Every row gives one point. Examples show where two turns around zero, p and q, send a point. Write where each new point lands after one turn and then the other. Backwards means that the second turn is done in reverse. Each puzzle has new turns, and all numbers are rounded.

Turn p:
[ 2.07 -0.80  1.95] => [ 2.63 -0.45  1.27]
[ 0.16  1.17 -1.04] => [-0.35  1.24 -0.90]
[-0.56  1.89 -0.24] => [-0.96  1.73  0.13]
[-1.67 -2.26 -0.67] => [-1.32 -2.52 -0.49]
Turn q:
[-0.27 -0.46 -2.24] => [ 1.42 -1.80 -0.24]
[ 0.67  0.62 -0.82] => [ 0.02 -0.86  0.87]
[ 1.44 -1.21  0.14] => [-1.43 -0.94 -0.78]
[-1.84  1.06  2.93] => [-0.01  3.62  0.15]
Where do these land?
p, then q: [ 2.40 -1.37  2.59] => [-3.74 -0.52 -0.27]
p, then q backwards: [-0.43  0.98  0.54] => [0.13 0.85 0.84]
q, then p: [-1.79  0.82 -0.95] => [ 2.04  0.79 -0.08]
q, then p: [ 2.72 -0.15 -0.09] => [-1.59 -2.00  0.94]
q, then p: [-1.60 -0.74 -1.18] => [ 1.54  0.16 -1.45]
p, then q: [-1.31  0.47 -0.91] => [ 1.59  0.48 -0.14]
